Each row of a before or after table is a point. The points were changed in one or more steps. Then noise was added and the rows were shuffled. The steps act on how far a point lies along the listed directions, d1 being the first. Name the steps. A step turns or swaps two directions, mirrors them in a line or flattens them onto one, adds a multiple of one to another, or multiplies one. Angles are multiples of 10 degrees, from the lower direction toward the higher: turns from -170 to 170, lines from 10 to 170 but not 90. Use the fewest steps. Two steps may share a direction if one is a turn and the other turns, adds or multiplies; they go together, in the order done. Otherwise the lowest direction goes first.
In the rows, 128 means zero.

Directions:
(1): [ 79 135 108]
(2): [141 178 114]
(3): [111 146 175]
Before (14 x 3):
[[ 92 179  95]
 [110 152 137]
 [157 151 136]
 [135 120 150]
 [145 129  98]
 [136 133 119]
 [133 113 156]
 [114 101  85]
 [161 172  67]
 [110 180  54]
 [135 123 138]
 [ 92 100  72]
 [116 166  74]
 [122 155 113]]
After:
[[108 137  80]
 [114 111 159]
 [ 95 118 120]
 [107  74  96]
 [104  53  81]
 [140 151 143]
 [149 108 131]
 [117 133  59]
 [ 68  72 120]
 [143  64 100]
 [128 136 140]
 [126  96 122]
 [116 123 128]
 [135 142 145]]
Steps: mirror d1 and d3 in the line at 130 degrees; multiply d2 by -1

Directions:
(1): [131 162  86 144 153 170]
(2): [169 161 163  91 136 142]
(3): [166 110 110 135 174  91]
(4): [115  90 108  74 143 150]
(5): [109 167  99  96 119  86]
(6): [ 84 140 161 130 178 124]
Before (12 x 6):
[[ 89 126 179 167  93 103]
 [ 68 151 158 131  92  93]
 [146  95 151 140 153 163]
 [153 145 163 169 167 101]
 [ 77 173 158 154  92 109]
 [139 125 138 164 160 160]
 [169 181 151 188 130 149]
 [153 107 125 128 118 134]
 [141 140 145 131 169 166]
 [161 123 159 119 129 148]
 [184  93 182 112 156 174]
 [ 87 144 169 148 118  68]]
After, 12 rows:
[[146 172 148 155  89  71]
 [112 138 148 100 139  90]
 [ 99 154 147 177 125 182]
 [140 115 155 116 114 118]
 [114 130 177 187 106 150]
 [143  82 181  92 126  94]
 [101 172 152 179 105 161]
 [150 142 159 170 152  83]
 [123 146 156 201 150 160]
 [146 105 127 118 112 119]
 [118 133 149 120 123  74]
 [121 100 160 106 125  93]]
Steps: swap d1 and d5; multiply d2 by 0.4; turn d4 and d6 by 10 degrees

Directions:
(1): [121 136 124  97  85  97 157 145 187]
(2): [ 92 120  73 132  96 151 139  79 121]
(3): [ 88 120 154  70 115 156 130 152  93]
(4): [161 112  67  93 147 109 135 156 104]
(5): [146 122 146  80 165 124 139  67 143]
(6): [168  92 144 142 109 166 185 132 123]
Before (13 x 9):
[[143 119 135  85 148 104 131 150 154]
 [104 118 154 100 169 147  91 144  90]
 [100 125 136 111 145 131 110 107 123]
 [121 152 170  75 158 100 114 188 129]
 [129 141 145 155 146 144 119  85 101]
 [135 117 144  94 151 130 118 129 104]
 [144 115 160 128 124 153 140 123 103]
 [140 130 123  96 141 110 119  98 145]
 [131 143  73  87 157 102 102 154 103]
 [107 153 210 117 170 139 111 107 130]
 [108 134 153 159  95 152 146 135 148]
 [154 122 148 126 140 140 130 118 152]
 [122 132 164 109 122 139 136 131 120]]
After (13 x 9):
[[168 127 163 135 149 130 125 129 160]
 [138 130 103 116 136 109 121  75 155]
 [ 52 101 146  34 144 184 100 151  44]
 [125 143  11 125 137 102 111  97 119]
 [146 113 202  92 136 154 134 168  86]
 [126 140 149 150 146 148 120  85  98]
 [120 110 143  67 145 141 120 140  88]
 [143 120 123  93 145 104 134 142 156]
 [ 67 115 122  77 125 153 118 101 100]
 [ 99 133 190 122  99 159 141 170 130]
 [ 97 123 188  54 120 156 136 166  89]
 [ 48 135 216  40 145 178 119 124  81]
 [ 74 136 148  24 132 132 123 184  91]]
Steps: add -1.5 times d6 to d2; turn d3 and d4 by 20 degrees; multiply d3 by 3

Directions:
(1): [126 104 149 205 145 173 103 160 103 123 107 136 160 140]
(2): [138 147 130 102 128 105 107 178 116 117 132 134 188  59]
(3): [168 150 102 131 107 139 150 144  60  88 175 129 116 150]
(4): [130 100  69 131 127 156 166 154 180 139 160 164 156 133]
Before, 8 rows:
[[ 86  75  96 163 137 170 165  65 216 181 111 139  72 183]
 [115  97 110 108 151 122 125 106 185 139 127 142 135 113]
 [120 128 118  95 127 122 130  82 159 152 131 119  81 177]
 [155 151 142 126 106  99 121 159 106  99 125 122 118 102]
 [ 98 134 126  89 136 102 114 134 188 165 105 127 149  67]
 [146 135 133 114 123 110 112 128  90  99 132 130 109 138]
 [140 129  68 119 114 140 172 125 148 133 175 138 123 162]
 [146 111  72 131 127 160 155 145 141 103 191 133 106 168]]
After:
[[148 148 121 102 126 121 101 165 103 119 148 130 165 110]
 [123  96  99 117 152 131 123 139 178 131 138 155 168  95]
 [151 104  50 131 125 170 164 171 151 100 207 150 132 155]
 [135 132 161 153 114 113 123 111 125 118 101 112  68 153]
 [150 132  56 104 118 133 144 219 139 118 178 169 227  29]
 [145 119  49 137 117 159 176 161 150 129 187 156 159 151]
 [ 90 114 133 127 144 128 113 129 194 172  93 131 144  93]
 [139 130 148 128 128 116 105 109  88 104 118 123  91 154]]
Steps: multiply d1 by 0; mirror d2 and d3 in the line at 110 degrees; multiply d4 by 1.6

Directions:
(1): [129 156 109 122 148 104  86 141 116 187 140 131  89 152 156 151 106 143
  49 150]
(2): [123 107 170 136 134  63 195 170 133 133 102 172 145 163 111 150 119 117
 102 115]
Before:
[[127  73 183 129 116  95 207 155 152  86 111 171 176 160 107 140 152 111
  150  98]
 [129 131 126 133 164  92 116 156 130 166 139 163 100 143 158 140 113 154
   32 156]
 [130 128  97 116 130 133  94 120 112 151 129 105 122 132 136 140 121 144
   95 138]
 [136  97 130 140 112 137 146 119 129  72 134 107 157  88 109 107 134 132
  196 128]
 [122  94 172 156 127  99 221 151 137  99  87 151 171 142  81 144 142 114
  174  69]
 [131 124 183 140 154  52 196 190 120 147  92 181 165 188 122 148  97 110
   73 116]
 [123 123 135 137 146  60 146 160 133 192 102 143  92 167 129 146 110 122
   54 143]
 [117 111 173 142 143  42 190 171 113 157  83 187 138 175 106 143 112 106
   70 114]
 [122 113 150 127 133 118 159 124 139  98 127 134 144 124 101 138 125 138
  126 134]
 [111 166 108 100 143 116  83 139 109 184 135 124  83 155 155 119 113 145
   72 153]
 [128 112 129 123 109 171 114 106 121  85 129 107 137 101 119 111 116 134
  195 109]]
After (11 x 20):
[[123 160 112 127 153  85  80 139  96 207 121 142  83 161 148 142 101 132
   22 149]
 [123 128 155 149 155  54 178 177 123 178  98 163 124 182 115 177 112 131
   66  94]
 [137 174 121 124 167  97  83 160 102 200 130 137 108 175 167 148  85 136
   21 150]
 [122 122 145 123 142 107 146 131 136 121 129 136 131 136 110 148 115 144
   94 141]
 [132  89 158 143 125  76 187 159 130  96 116 144 158 126 105 132 119 129
  149 125]
 [129 150  86 126 141 131  66 114 125 193 133  94  68 131 151 123 116 137
   73 161]
 [129 106 161 120 141  61 156 173 137 160 125 176 127 191 141 169 123 129
   47 125]
 [114 161  92  99 123 179  66 100 113 139 145  90  98 112 148  88 136 142
  147 146]
 [124  94 164 130 114 117 171 140 125  89 106 144 152 128 105 129 108 125
  175  97]
 [135 145  89 125 152 166  58 109 128 144 163 117  94 100 168 112 128 161
   80 163]
 [131 118  97 118 120 160  99 104 118 121 129  94 138 112 126 124 134 139
  140 130]]
Steps: turn d1 and d2 by -70 degrees

Directions:
(1): [171 116 126 137 121 109  99  96 140 151 149 167 111 117 115 108 142 145
 165 123 133 147  77 237 161 135 133 156 101 105  88 104]
(2): [159 112  87 138 103  32 113 144 100 119 127 117 158 152 133 125 153 151
 119 125 118  67 113 150  88 155 110 101 128 179 123 176]
Before, 13 rows:
[[119 135 140 133 140 162 128 127 150 124 130 137 135 119 128 132 125 118
  140 134 141 146 126 114 136 110 132 128 129  99 125 100]
 [127 124 107 126 117  76 135 161 123 116 134 107 150 144 132 130 140 147
  102 140 121  88 150 100  99 138 124 106 147 160 143 178]
 [116 135 117 121 130 153 123 149 139 120 124 111 132 138 121 150 131 136
  116 125 127 130 132  90 116 141 119 117 145 128 132 141]
 [164 109 106 125 127  71 100 114 120 127 133 154 118 130 125 122 144 140
  129 135 116 114  79 208 134 154 130 130 110 127  95 131]
 [ 96 143 137 132 133 126 157 140 125 126 125 116 145 138 140 134 100 111
  102 137 121 106 160  39 103 123 125 106 143 156 162 149]
 [106 154 145 130 138 207 145 111 152 129 122 131 114 107 142 136 112 114
  132 123 134 179 152 109 140  89 144 159 124  93 144  95]
 [138 117  96 134 101  69 135 139 110 128 124 116 147 130 143 133 159 129
  108 135 105  94 120 101 106 133 120  91 141 163 144 163]
 [158 107 124 136 115 100 114 105 121 122 145 146 116 124 127 114 148 147
  138 116 119 126 113 194 145 151 122 140 116 126 105 119]
 [154 121 106 136 116  78 105 110 125 120 142 134 145 135 119 131 134 164
  137 126 124  89  97 182 116 138 131 126 112 138 111 151]
 [185 101 124 145 119 105  94 110 129 145 149 158 104 113 117 111 134 144
  178 123 124 132  82 229 165 131 113 157 102 112  87 110]
 [150 122 117 134 124  85 117 115 134 131 136 139 127 123 129 126 115 135
  153 141 141 122 107 193 127 153 134 121 121 129 105 126]
 [122 131 156 112 142 171 120 107 152 134 129 150 118 111 114 125 112 124
  140 130 140 169 129 138 154 104 138 140 124 100 142 116]
 [ 64 147 175 124 144 249 155 124 165 140 132 135 118 111 126 118  90 125
  105 133 144 181 153  74 169 100 141 147 134  78 148  91]]
After (13 x 32):
[[ 92 139 138 116 136 151 154 157 141 117 128 104 133 130 132 138 117 126
   99 142 127 129 175  55 121 116 136 118 154 128 158 147]
 [141 127 130 138 133 133 115 120 148 130 138 148 137 120 125 125 137 129
  150 131 140 138 105 155 137 119 130 132 119 103 110 103]
 [151 139 128 141 123 152 117  92 149 143 138 156 112 109 135 119 133 137
  156 118 134 169 107 201 150 105 141 169 104  95 111  97]
 [140 113  94 121 124  57 118 144 102 106 116 118 142 147 137 138 141 134
   97 139 109  78 117 128  94 157 120  99 133 163 125 166]
 [153 118 135 121 128 118 103 102 141 138 136 159 126 118 112 116 129 142
  150 127 137 146 103 188 145 120 132 137 114 117 125 132]
 [100 133 123 125 119 138 155 141 123 125 117 109 134 119 145 143 138 107
  100 138 109 125 149  44 120 113 130  98 150 141 162 141]
 [181  96  91 147 104  38 104 146  97 122 132 119 141 141 130 123 146 152
  144 125 111  66 106 170 108 149  95 115 123 171 112 168]
 [ 92 149 166 129 147 187 155 114 150 143 135 142 115 116 130 127  88 102
  124 135 130 158 149  70 146 107 140 137 132 109 148 105]
 [124 128 107 131 120  90 126 132 116 104 127 105 158 143 129 145 124 152
  112 130 121  74 134 103  90 134 127 106 131 157 139 169]
 [128 126 157 139 126 187 114  92 168 164 158 176 110 106 113  93 117 155
  144 125 145 179  84 215 192 119 140 170 102  71  98  82]
 [117 137 128 120 135 175 121 138 150 128 128 123 121 129 117 147 127 134
  127 125 132 150 124 108 134 135 125 130 138 109 125 122]
 [135 124 106 132 121  70 129 136 121 116 125 115 144 135 137 136 114 132
  131 142 136  96 131 141 100 156 127  99 136 154 124 151]
 [147 108 109 134 110  75 124 129 104 106 134 120 136 139 135 123 151 146
  114 119 112  93 136 143 112 158 112 115 131 158 125 151]]
Steps: turn d1 and d2 by 70 degrees
